Each row of a before or after table is a point. One or more steps were done to the points. Then noise was added and the rows were shuffled. The steps act on columns, c1 being the first. Write out the steps. A step turns or swaps two columns, mirrors them in a line or flattens them onto one, adds a multiple of one to another, or multiplies or shifts one. Angles are multiples of 10 degrees, from the lower column toward the higher: turns from -170 to 170, lines from 10 to 170 but not 90. Use the fewest steps. Two steps may share a column if one is a turn and the other turns, adds or multiplies; they go together, in the order done. Otherwise the lowest column goes first.

Before, 10 rows:
[[ -2  11   0]
 [  8   8   1]
 [-15  -4   2]
 [ -9 -32   0]
 [ 10  25  -4]
 [ -9  11 -10]
 [  7   3   5]
 [ 25  24 -19]
 [ -5   8  -9]
 [ -6   7   5]]
After:
[[  2 -13 -15]
 [  1  24   8]
 [  0 -95  -9]
 [ -4  74  10]
 [  5  21  -6]
 [  1  33  -2]
 [ -9  33  -9]
 [-19  72  24]
 [  5   9   7]
 [ -8  23  -5]]
Steps: swap c1 and c3; multiply c2 by 3

Before:
[[ -1  40 -15 -49 -15   1]
 [ -1  16  -5  -7  -7 -55]
 [ -6  47 -62  11 -31  22]
 [-22  17 -55 -30  60  -5]
 [ 17  44  18  66  -3  50]
 [  1  55 -85  31 -78 -17]
 [ -1  -8 -21 -13  31 -72]
 [ 20  12  81  -7  10   1]
 [-18  12   5   3  31  41]
 [  4  66  -7 -41  68 -33]
 [-21  52  14 -59  13  -5]
 [-41  75   2 -78  17  50]
 [-47  95   5  27 -22   2]]
After (13 x 6):
[[-41 -88   2  64  17  35]
 [-21 -22 -55  28  59  -4]
 [ -1 -48 -14  41 -14   0]
 [-47 -90   6 -43 -22   1]
 [ 17 -31  19 -73  -3  35]
 [  1 -50 -84 -41 -77 -12]
 [-18 -12   5  -5  30  28]
 [ -1 -18  -5   4  -7 -38]
 [-22 -61  13  49  14  -3]
 [ 20 -14  81   4  10   1]
 [ -1   6 -19  15  31 -50]
 [  4 -73  -7  28  67 -23]
 [ -5 -45 -62 -19 -29  16]]
Steps: turn c2 and c4 by -170 degrees; multiply c6 by 0.7

Before, 9 rows:
[[ 27   9 -14   9  -1   0  38  26  -4]
 [ 14  25  -2  18  -4 -22   1   5   9]
 [ -9  24  -6  13 -27 -16   8 -28 -11]
 [  0  -9  20  24 -23  22  16 -12 -11]
 [-11  20 -21 -18 -17 -24 -22  11 -24]
 [ -6  14 -10  22  10  12 -13  -1 -13]
 [ -9   5  12  -4  23  38   3  -9 -10]
 [-32 -17  -7  -3   6  -6   5 -10  -6]
 [-38  27   2  19 -17 -17 -12  -5  -8]]
After, 9 rows:
[[-12   4 -10  -3  16  96   4  12 -11]
 [-33 -18  -7  -2   3 -14   6 -10  -5]
 [  1 -12 -12  26 -17  54  13  20 -10]
 [ 27  11  29   8  -1   1  39 -12  -8]
 [ 13  25   3  17  -2 -54   6  -4   6]
 [ -8  14   0  21   8  29 -11 -15 -13]
 [-10  17   9 -18 -11 -60 -21 -22 -24]
 [-39  26  -4  21 -10 -43 -11   0  -8]
 [ -8  24 -27  12 -18 -39   8  -6  -9]]
Steps: swap c3 and c8; multiply c5 by 0.7; multiply c6 by 2.5

Before, 11 rows:
[[-11 -12  -5  11 -30  22  84  43  -7  22  31  -3]
 [ -2  33  -1  -9 -30  26 -15  26  14  19  23  63]
 [ 23  16  -9  12  19   9   7  28  32  -4  42  21]
 [-47   7  -1  26  -7 -16   0  27   4  23 -31   5]
 [  7 -28  26  23  -2 -32 -10  34  11   7 -15   3]
 [ 14 -20  16   1 -20  -6 -18  22  49 -56  24  14]
 [ -2 -13   7  -3 -32 -29  16  31 -30 -28  49 -14]
 [-33 -10   6   8  41 -19 -15  48 -45   4  26  86]
 [ 10 -26  12  22  -6  27   0  26 -13 -19 -62  10]
 [ 19  11   7 -26 -20  -3  54 -25  36  22 -43   4]
 [ -8  24  -4 -58 -29  35 -13  29  29  13  12  28]]
After, 11 rows:
[[ 27  10  -9 -10  38 -18  45  95 -46   2 -34  84]
 [ 34  11  -8 -13 -32  22  38  86  -6  23  -9  -2]
 [ 41  13   0  17  18   7  37  55  30  -4  21  22]
 [ 26  -7   5  35 -31  30 -61  54  17  18  -1  62]
 [ 22   2  30 -21 -20  -7 -48  46  51 -56  16  15]
 [-45 -24  19  10 -19  -3  28 -50  36  23  20   6]
 [ 47  -3  -3 -13 -28 -28 -31  66 -32 -26   0 -11]
 [ 11 -57   1  23 -28  34 -55  57  29  13  -6  25]
 [-29  24   1   4  -7 -16  -9  52   5  22 -44   4]
 [-16  22  29 -30  -2 -28 -12  66  12   6   6   5]
 [-62  20   6 -24  -2  27 -11  50 -13 -20  13   9]]
Steps: swap c1 and c11; swap c2 and c4; add 0.3 times c9 to c3; add 1.5 times c5 to c7; multiply c8 by 2
